Each wall is flat, endless, passes through zero and stands at right angles to its row. A trip goes straight from one point to another. List the walls that it crosses, first one first.
(in the rows, 128 means zero)

Walls:
(1): [119 121]
(2): [ 82 118]
(3): [115  49]
Trips:
[143  78] to [ 62 111] -> 2
[ 85 143] to [115 133] -> none
[143 185] to [183 141] -> none
[138  96] to [123 126] -> 2

Walls:
(1): [133 122 179  98 114 145  93  91]
(2): [110 139 100 160 121 151 146 153]
(3): [188 118 112  81 137 166 163 112]
(4): [101 147 180 118 157 177 158 108]
(5): [173  50 139 122 172 136  98  76]
(6): [148 114 107 160 122 153 132 190]
Trips:
[116  67  77  58 150 159 108 123] to [122 120 143 124 112 148 153  98] -> 4
[210 132 116 182 132 138 145 106] to [151 151 133  90 181  96 148 133] -> 2, 6, 4
[ 96 124  43  93 172 173  99 106] to [ 97  71 143 191 164 143 118 129] -> 4, 6, 3
[115 134 122 162 162 137 157 151] to [115 111 110 130 116 106  90 169] -> 4

Walls:
(1): [150 143 105 114 129 100 132  99 103 141 134  94]
(2): [104  78  75 196 155 122  96  96  75 120 193 131]
(3): [162 168 114 192 101 123 121 181  89 114 101 123]
(4): [171 152  84 149 151 153 151 137  97 190  76 131]
Trips:
[110  87 121 132 163 163 164 103  81 129 154  99] to [182 123 132  40 168  99 114 168 163 134 120 167] -> 2, 1
[105 118 139 196  96  92 151 125 176 145 116 106] to [ 98 128 145 151 156 146  74  97 136  89 109 117] -> 3
[125 127 161 154 133  99 168 109 109 122 101 140] to [110  99  74 158 119 150 146 146  93  87 153 128] -> 2, 1, 4
[105 150 165 101 185 177 174 120  84 162 191 113] to [102  59 157  47 135 104 173 139 112  50 107 162] -> 4, 1, 2
[165 140 106 140  94  98 166 121 104 138  68 148] to [ 96 158  70 136 119 111 165 117 112  94 182 137] -> 2, 4
[122 183 108 136  82 123  63 114 118  90  89 118] to [123  74 119  87  93  86 109 137 153 142  92  85] -> 3

Walls:
(1): [ 78 117 155 161 145 119 146 159 133 154 104 130 161 100 163 135 138 186
 166 103]
(2): [103 143 140 160 142 101 109  49  90 137 119 177 144 150 137 139 121  96
 207 146]
(3): [145 140 139 152 123 108 127 140  98 109 154 168 151  99 142 155 144  90
  85 141]
(4): [ 95 115 119 147 163 100 123  25 124 117 132  75 144 169 168 118 151  95
 127  86]
(5): [ 82 107 100 159 169 145  89 107 106 117 112 119  63 172 141  56  97 147
 152  99]
(6): [146  82  84 107 140 149 112 110 147 126 164 112 144 130 103 105  77 147
 144 193]
Trips:
[125 121 177 112 150 149 123 212 165 103 109 134 160  78 150 134 115 114
 118 143] to [ 68 105 208 123 186 193 126 169  98 163 118 124 122 156 191  83 101 139
 143 132] -> 5, 3, 2, 4
[136 160 107 130  66 162 136 108 132 136 122  93  99  76 109 138  87  94
 137 139] to [ 71 139  69 101 162  87 146  83 123 150 131  81 103 109  89 156 156 140
  82 131] -> 4, 5
[107 121 135 143  83 102 216 104 106  95 144 152 105 156  86 121 100 133
 125 109] to [ 28  90 113 161 137 118 122 176 130 133 125 108 164 137 134 164  97 126
  82 118] -> 1, 2
[115  54 154 158 102  79 101 100 169 100 136 161 108 118 110 130  89 169
 130  91] to [ 51  62 166 218 160 167 185 179 117 166  78 132  92 122 131 114 168  50
 108  89] -> 6, 3, 2
[ 97  99 144 129 170 148 160 124  87  69 188  93 105 153 106 179 106 157
  49 105] to [109 145 125 123 175 120 131 120 141 148 166 124 136 117  87 126  72  57
 167 119] -> 2, 3
[147 126 131 152  99 142 110 159 196 131 224 125 123 103 146  80  28 150
 158 192] to [143 165  98 161 135 100 137 173 134 141 147 172 100 108 122  77  66 133
 103 151] -> 3
[111 101  47 113 108  76  77 149 142  92 164 127 114 121 128 130 136 128
 164  90] to [156 116 138 165 172 185  41 105 128 178  92 171 117 127 114 128 143 149
 156  65] -> 2, 1, 6
[116 112 128 125 121 141 107 131 146 121 151 146 115 120 128 109 142  93
 143 141] to [150 141 133  90 152 145 110  77 120 139 210 128 183 126  60 182  70 176
 152 190] -> 5, 3

Walls:
(1): [119 157 182 157 114 168 134 118  59 148 151 118 133 106 124  92 174 108
 135  84 112 159 131 111  78 174 158 108 120 118 149  97 150 159 137 112
 156 115 137 152 115 103 155 153 177 111 162 141]
(2): [ 94 121 119  97 124 111 169 158 161 114 101 116 203 154 203 113  95 122
  95 114 165 125 132 116 144 128 133 110 155 155 106 149  84  68 136 114
 117 119 182 120 121 100 115 153 115  87 178 177]
(3): [132 103 182 173 143  92 134 107 122  97 114  98 130 144 144 172 112 100
  64 149 128 137 171 183  98  95 141  81 130  61  69 161 162 125 150  95
 100  92 137 113 106 126 103  92 104 103 158 164]
(4): [104  96 109 143 144 154 184 154 118 177 173 142  99 134 139 149 167 127
  47  79  84 135 174  43 129  87 132 103 134  78 128  93  73 175 133  64
 144 195 107  48 138 128  81 115 118 153 174 135]
(5): [151 122 159 163 180 119  91 108 133  55 106 163 111 151  60  77 114 112
 141 143 131 148 138 180 111 190 111 105 132 126 126 120 115 118  94 132
 190 118 115 125 151 169 126 191  82 113 125  82]
Trips:
[175  92 122 142 130 166 186 135 161 178  60  38 168 107 175 117 153 152
 188 101 187 143 122 153 125 122 111 147 167 105 139 108 104 111 219 116
 194 130 163 138 128 134 126 129  71 131 119 129] to [184 137 105 112 135 112  94 115  77 170  55 210 142  86 134  90 108  97
 190 110 200 120 127 155 145  98  87 154 124 138 116 118 146 183 171  91
 157 112 137 165 136 157 108 127 170 146 130 150] -> 1, 2, 5
[167 160 139 103 121 112 136  89 128  82 113 167 119 176 127 130 139 129
 142 110 113  66 145 175 206 145 145  94 161  63 143 124 128  74  98 160
 135 123 134 145 101 179 149 107 174  81  83 165] to [100 100 134 234 108 160 153 125 147  68  87 153 149 118  82 134 165 100
 117  87 113 129 168 105 141 164 120 146 146 126 117 171 143  84 134 182
 129 127 102 185 130  72 151 146  95 115  90 164] -> 1
[203  99 132 120 147 123 139 106 162 147 116 147 141  80 114 147 130 151
 103 112 122 158 111 175 155 127  53 166 170 165 130 149 172 110 160  74
 179 104 108  96 133 100 122 144 148 195 160 118] to [142 173 106  91 129 141 143 148 186  86 154 132  83 121 136 142  70 175
  96 122 111 116  96 171  86 151 125 133 137 105 103  90 114 162 122 159
 100 105 117 158  79 173  84  81  96  86  77 121] -> 3
[111 202 151  95  86 159 115 128 116 134 105 177  93 109 126 108 116 176
 118  87 174  80 145 186 168 187 114 105 169 139 121 145  54 206 140 195
 147 123  76 157  86 138 186 121 205 127 122 120] to [129 152 119 129  81 129 106 169 163 171 172 123  89 151 181 155 129 147
 126  78 144 102 106 148 124 126  96 146  98 113 123 123  75 136 129 160
 157  71 200  76 121 184 154 134 109 150 126 180] -> 5, 2, 1, 4
[ 73 154 164 122 136 172  45 131 128  64 176  89 150  95  99  91 112 145
 152 100 120 120 141 147 125 121 109  99  96 137 128  79 141  52 138 130
  64 130 119 152 132  86 118 173 120 106 136 138] to [132 139 132  84 167 121 114  76 108 189 194 143 161  87 121 153 154  97
 154 137 137 119 105 183 100 150 144 137 138 119 154 107 125  98 118 119
 135 111  91 118 136 128 159  97 148  98 152 133] -> 2, 5
[ 80 174  87 136  95 189  99  81 152 112 170 187 171 155 163 120 122  94
  60 138 133  95 156 113 137 131 198 108 154 151 142  67 143 119 113 158
 149 128 134 100  98 121 165  92 122 143 141 153] to [ 90  84 138 111 127 105 102  94 140 148 216 116  85 117 163 135 148 131
  89 109 174 140 134 110 130  97  99 133 133 109 119  37 123  80 156 109
  70  83 137 188 147  73  93 118 119  54 184 102] -> 3
[179 141  56 171 128 135 122 178 152 168 192 128 135 126 132 134 113 138
 121  97 114 137 129 125  94  84 106  59 107 142 114  94 124  65  99 120
 159 140 106 111 163  91 158  99  93  81 150 105] to [167 156 104  70 203 138 159 135 134 125 123 127 118 199 122 126 110 194
 140  97 122  95  81 124  70 101 141 166  94 111 150 158 137 109 101 116
 107 137 142 140  94 132 139 142  97 128 115 164] -> 4

Walls:
(1): [105 122 100 151 156 161  84 136 125 153 182  42 131 158 148 133 124  51
 104 134 130 186 131 139 138  98 157  85 137 128 141 167 104 156 102  98
  78 136  81 118 115  78 165  68 132 153 109 158]
(2): [136 131 170 158  95 141 198 180 163 152 147 187 166 134  77 130 114 115
  84  58 146 185 118  79 112 104 160 128 151  84 158 112 157 121  90 107
  93 110 129  93 172 117 117  96 152 132  90 127]
(3): [155 153 185 112  95 105 158 163 144 148 161 119 147 169  98 168 104 107
 155 137 194 136  98  80 127 115 232  70 157 117  97 151  65 118 138 114
 134  89 144 136 154 102 133 113 146  95 125 111]
(4): [168 129 119 102 167  80 104 100  82 178 108 118 105  95 133 159  78 134
 148  62 106 152 133 171 128 140 156 143 178  76 118  52 134 120 144 134
 110 174 117 135 131 173 179 106 160 158 125 180]
(5): [ 74 139 102 123 106  86 132  95 161 169 151 178 100  76  88 158 110  85
  99  97 143 110 101 101 117 122  79 137 177 124 119 105 111 161 197 137
 121 101 166 158  96 141 187  81  88 149 179  95]
(6): [131 149  68 151 223  90 117 173 113 163 123  87 137  99 131 148 102  95
  65  89 130  84  94 105 155 151  89 131  78 154 168  89 184 128 157 110
 113  81 156 107 145 149 147 114 137 127 104  96]
Trips:
[ 97 152 140 173 153 148 117  64  87 157 115 165 130  98  45  92 129 142
 139 147 114  76 200 149 151 171  81 107 160 135 179 148 127  88 110 133
 127 119 120 149 132 153 119 163 127 103  76 110] to [ 98 134 122 134 135 117 105 116 107 101 187  75 153 135  74 162 126 132
  98 105 115 140 149 102 119  56  55 109 160 103 152 100 121 101  79 183
  97 113 139 154  90 160 163 132  99  86  96 150] -> 5, 4, 1, 2
[143 186 136 116  87 109 146 110 173 122 118  96 143 135 145 143 197 141
  63 127 114  98 133  75 162 158  84  69 142 138 157 137  95 198  87 170
 101  76 139 112 132  92 131 100 172 130 149 145] to [ 26 121  75 113 131 149 123 110  95 186 145 125  98 157 150 101 153  66
 160 154 168  82 151  99 186 159 131  97 135  65 158  90 110 181 164 143
 100 167 163 125 134  94 132 116 148  90 170 115] -> 2
[ 86 124 181 136 202 134 121 170 146 129 145 119 112 126 126 167 143  99
 148 114 169  73 155 105 141  74 108  80 127 110   7 110 109 105 160 164
 152 106 131 159 159 112 116 121 187 167 130 133] to [ 63 178 102 133 126 139 147  99  87 134 122 184 106  93 112 160  92  83
 141 167 147 144 166  77 115 118 144 106 160 144 128 131 143 129 158  78
 156 117 155 110 116 112 113 125 209 106  97 168] -> 2
[ 90  84  97 139 202  66 126  79 118  99 160 153  84 128  78 119  81  85
 113 193 144 206 148  84 119 145 130 141 135 155 130 116 127 112 127 132
 135 144 126 140 175  85 129 124 118 179 132 138] to [118 125  94 138  80 122 140 118 160 136 124 132  99  69 132 177 194 148
  98 105 114  93  95 132 140 134  69  75  95 187 113 142 136 120 122  82
 134  79 134  73 144 127 149 216 140 104 136 138] -> 4, 1
[117 181 114 187  70 161 152  88 169 146 122 191 143  78 112 105 147  93
 109 160 108  62  56 129 150 135 106 134 121 163 172 164 127 167 132 109
  79 127 127 154 129 130  89 149 145 141 140 105] to [132 155 107  91 149  87 151 101 181 125 169 157 112  85 172 120 148 170
 159 124 102 141 106 118  95 148 134 130 121 107 150 161 166 158 133 177
 150 178 137  62 108  29  95  69 172 129 158 100] -> 6
[112 147 122 109 167 108  52  66 107  60  98 140 161 131 126 105 173 129
  85 113 137  98 129 142 116 156 107 161 191  93 115 144 172 136 130 125
 175 135  90 119 125 137  87 163 184  70 135 153] to [133 149 129 122 163 106 112  96 100 128 131 139 125 132 134 128 103 151
 139 129 152 213 140 137 170  87 140 166 129 186 152 153 131 104 200  78
 106  90  98 149 117 122 157  87 123  94  14  89] -> 6, 1, 3, 2
[152 115 114 178 131  90  86 107 193 178 173 101 105 145 130 166 109 113
 102 154 118  42 118 188  70 100 160  81  88 107 122 100 112 164  95  99
 127  86 116 136 112 136 143 167 161 150 142  93] to [127 107 163 126 133 195 120  64 108 145 213  99 155 114 126 166 124 118
 163 116 111 187 153 130 132 116 173 118  36  96 165 129 116  95 141 138
 144 148  94  86 117 138 107  75 122 149 118 129] -> 5, 6, 2

Walls:
(1): [167 144 155  85  71 150 114 167 121 132 118 107 134  74 158 155 126  79
 183 127 164 173 157 118 153  92 191  97 183 161 118 137 134 119 125  67
  88 142 106 135 154 107 220 194 152 127 123 172]
(2): [137 150 100  81 176 103  94  98 150 110 115  98 125  78  57 123 135 141
  84 123 162 124 136 157 112 157 135 172 133 115 160 108 157 132  70 137
  73  69 103 124 136 139 154  97 200 114 152 105]
(3): [117  98 123 101  98 132 126  97 157 154  84 115  99 162  74 149 115  69
 120  78 128 147 117  74 143 144  94 116 131  99  98 123 149 144 177 201
 149 123 117 127 111 106 145 153 116  53 162 191]
(4): [222 151 188 184 157 147 154 114 100 107  67  98 171 135 123 175 131 132
 181 152 115 107 105 102  85 125 102 104  71 143 137 180  87  97  92  95
 162 154 136 170  88 142 164 226  96 156 195 116]
(5): [134 167 127  69  85  77  77 105 142 132 164  98 104 127 134 128 136 129
 196 118  83 141 149 128 142  83  81 114 103 118 131 135  66  95 162  82
 178 130 109  71 135 142 168 158 122 117  85  91]
(6): [ 97  99 123  65 141  92  87 107 118 127 152 151  84 150 133  74 124 140
 107 136  83 125 138 204  69 180 160 154 155 135 131 135 124 102 100 175
 101 146 150 117 165  73 115 114 101 170 123 147]
(7): [129 129 142 160 128 181 148 162  72 107 182  60 199 127 129 118 121 125
 177 154 107  86 157 178  92  84 140 146 126 134  71 182 199 123 108 143
 118 124 127 156 144 142 131 129  82 131 135 132]
Trips:
[105 145 194 121 114 112 145 143 169 106 106 100  96  65 138 102 117 152
 102 163  84 141 167 142 160 133  99 127  98 114 121 116 109 103 120  78
 113 106 122  88 129 125 113  80 126 112 153 111] to [131  95  66 114 132 121 163  66 136 122  92  97  98 147 131 129 141 129
  77 112 133 148 181 107 151 170  46 154 174 116  98 191  92  46 135 122
 171 159 152 134 147 123  73  79  97  41 134 136] -> 6, 3, 2
[ 67 149 102  97  89 111 137 121  86 162  49 156 129  99 204 115 155 156
 122 119 147 135 150 134 119 140 135 122 133 110  81 101 121 129 139 135
 169  75 167  94 115 130 142 172  86 214 119  86] to [ 91 136 130 145  86 128 181 180 134  90 191 132 106 130 153  73 108  99
 151 122 156 155 141 115 173 136 185 151 175 167 182  95 142 176  88 175
 137 135 148 157 133  94  77 128 136  84 120 141] -> 5, 7
[130  99 145 119 133 142 181 122 109 117  86 129 148 136 145 160 119 131
 105 140  82 120 142  99  80 153 128  93 166 132 122 102 127 176 123 122
 175 149 179 147 182  90 124 165  66 175 153 165] to [163  99  93  94 101  86 125  90 111 109 146  81  92 196 122 108 182 164
  99 100 101 150  98 195 154 157 126 105 115 109 172 127 136 135 111  80
 170 132 130 104 108  90 158 107  94 180  98 137] -> 1, 7, 5, 3, 4, 2
[120 159 132 127 127 115 104 114 109  80 113 137 108 130 157 116 186 147
 186 102 136 134  87 122 107 144 194 146 114  76 128 115  85 133 109 131
  82 206 192 100 139 140 164 112 193 105  85 171] to [103 130 139 145 100  96 117  60 129 159 136 115 158 112  68 146 153 136
 131  86 154 101 129 114 132  90  67 132 119 129 103 106 155 122 177 137
  19 138 140 126 160 118 177 137 145 149 165  73] -> 3, 6, 7
[162 111 139  85 121 131 130 117  67  87 117 130 119 152 170 139 103 167
 156 150 104 122 118 111 100 113 102 134 204  82 146  59 216 135 178 119
  73  90  71 109 132  95 154 119  95 179  93 130] to [141 146 125 107 183  75  88 141  83 115 114 101 127  90 133  85 110 134
  92 167 134  95 143  85 146 157 140 107 116 146 132 151 155 120 100 110
  74  69  96 127 174  67 100 113 206 176 124 109] -> 5, 7

Walls:
(1): [ 93  91 175 179 103 126 126 165 106 223  82 163 112 158 141 114 124 151
 128 160 103 127 144 155 153 161 136 146 128  91 144 187 156 169 133  99
 178 146 155 117 101 145 103 164 150 188 135  95]
(2): [155 166 167 194  81 104  91  94 131 146  59 117 165 189 133 139 131  89
 198 154 165 172 132 160 131 162 159  77 121 126  92 112 114  84  59 102
 176 177 159 143 198 144  90 127  99 126 100 156]
(3): [194  95 143 105 132 112 124 131 164 158 144 117 108 151 157 163 115 142
  98 164  86  71 108 134 204 189  97 140 175  89 135 130 132 149 149 127
 141 142 134 108 129 106 122 122  76 121 155 163]
(4): [176 110 133 106  72 141 104 111 159 111 109 183 132  85 147 123 130  72
 104 134 145 136 104 166 103 117 128 138 117 141 117 193  92 178 137 128
  93 128  93 139 155 130 162 169 148 177 124 188]
(5): [ 81 126 159 122  74 137 122 150  98 123 173 134 148 123 120 118 114 101
 164  38 155 185  92 119 144 125 103 153 154 104 135 137 124  93 102 124
  98 112 116 137  46 143 128 166 191 139 120 128]
(6): [128 101 177 109 160  97 129 119  36 139 135 138 128 147 108 169 145 124
 112 122 157 192 122 112 105  83  78 121  82 127  97 112 135  26 174 148
  94 158 100 139 134 175 123 166 137 129 126 115]
(7): [184 170 168  73  69 156 139 164 174 162 167 144 100  99 157  85  75 111
 164 188 162 118 144  93 126 115  81  62 106 156 148 136 137 133 142 115
 171 164 113  85 126 126 132 171 109 198 199 206]
(8): [120 134 141 148 112  58 105 156 166 170 118 140 159 150 138 126 107 109
  86  86 215  83 106  99 245 172 136 168 189 170 163  79 166 135  91 143
 155 130  92  96 152 156 108 120 186 122 117 103]
Trips:
[ 55 186 189  73 120  42  77 103 118 116 203 148 109  92  90 123 105  65
 182 101  69 140 162  87 156 140 161 122 164 141 129 127 169 125  96 184
  87 110 148  94 147 101 157 108 117 151 145 128] to [173 132 152 104 112 140  86 169  99 124  78 168 152  73 115 113  91  72
 127 108 108  90 141  90 189 134 163 114 119 158 119 100 118 164  93  79
  78 127 126  78 130 137 149 128 136 154 141 161] -> 4, 3, 2
[107 135  97 139 158 149  94 112 131 135 127 165 140 144 113 180 191 166
 197  65 146 120 110 101 129 105 139 130  95  62 139  99 155 131 194 126
  83 109  94  93  75  72 179  70 189 198 133 103] to [123 125 129 129 121 135 178 151  64 130 135 100 136 130 144 148  78  88
 162 123 124 134 117  45 181  98 113 130 112 208  92  84 140 165 107 144
 118 106 134 143 119 146  87 138 187 158 118 162] -> 8, 7
[107 175 146 116 109  99 116 143 108 104 125  92 158 142 121  62 109 112
 118 113 139  85 136  97 175 171 148 121 119 187 123 155 176  98 135 162
 137 130 132  66 176 104 108 112 132 142 144 174] to [133 159 112 181 126 122 119 158 102  89  81 111 160 101 148  86 159  88
 159 168 136 137 172 169 156 145 145 123 134  98 116 142 149 198 106 101
 142  93 118 171  96 132 221  94 157 127 128 114] -> 3, 1, 4, 7, 8
